Rows are points. Any point is a mix of the corners, with weights that add up to 1. It lies inside the corners' shape when no weight is negative. Say inside or outside, and name the corners with a negative weight.

Corners:
(1): [60 18]
(2): [-21  -3]
(3): [-34 -28]
Points:
[27  8] => inside
[52 15] => inside
[44 13] => inside
[-25 -17] => inside
[-21  -9] => inside
[-9  3] => outside (3)
[ -5 -12] => inside
[-11 -20] => outside (2)
[-8 -1] => inside

Corners:
(1): [-30  15   4  47 -11 -14 -48  30  18]
(2): [-21 -40 -19  -6 -13  16 -39  15   2]
(3): [ 11  43 -27 -14 -51  28  -2 -34  38]
(4): [ 14   9  39 -23 -51  51  14  40  41]
(5): [-52 -33  26   5  20  11 -14 -20  19]
(6): [ 23 -20 -17  -7 -30  55  40  39  -5]
(7): [-23 -30  37 -51   8 -20  30 -47  22]
(8): [ 19  31   8   0 -41  11  -9 -29 -21]
(9): [ 47   8   9  60   8  -9 -53   3 -27]
(10): [ 14 -23   0  17 -47 -13  -7 -19  16]
Points:
[ 12   5   3  12 -19  13 -14  -3   4] => inside
[ -8 -17  12  13 -13  11 -13  22  13] => outside (3, 8)
[ -3  16  -6 -11 -40   6  10 -35  25] => outside (2, 4, 9)
[-11  -9  16   2 -10   7 -17 -10  10] => outside (6)
[ 33   9  19  -3 -46  24  10   5  18] => outside (1, 2, 5)
[ -8 -23   6 -13 -11  19   7  -7  15] => outside (1, 8)
[ -6  -2   4 -19 -25  23   5  -4  12] => outside (9, 10)
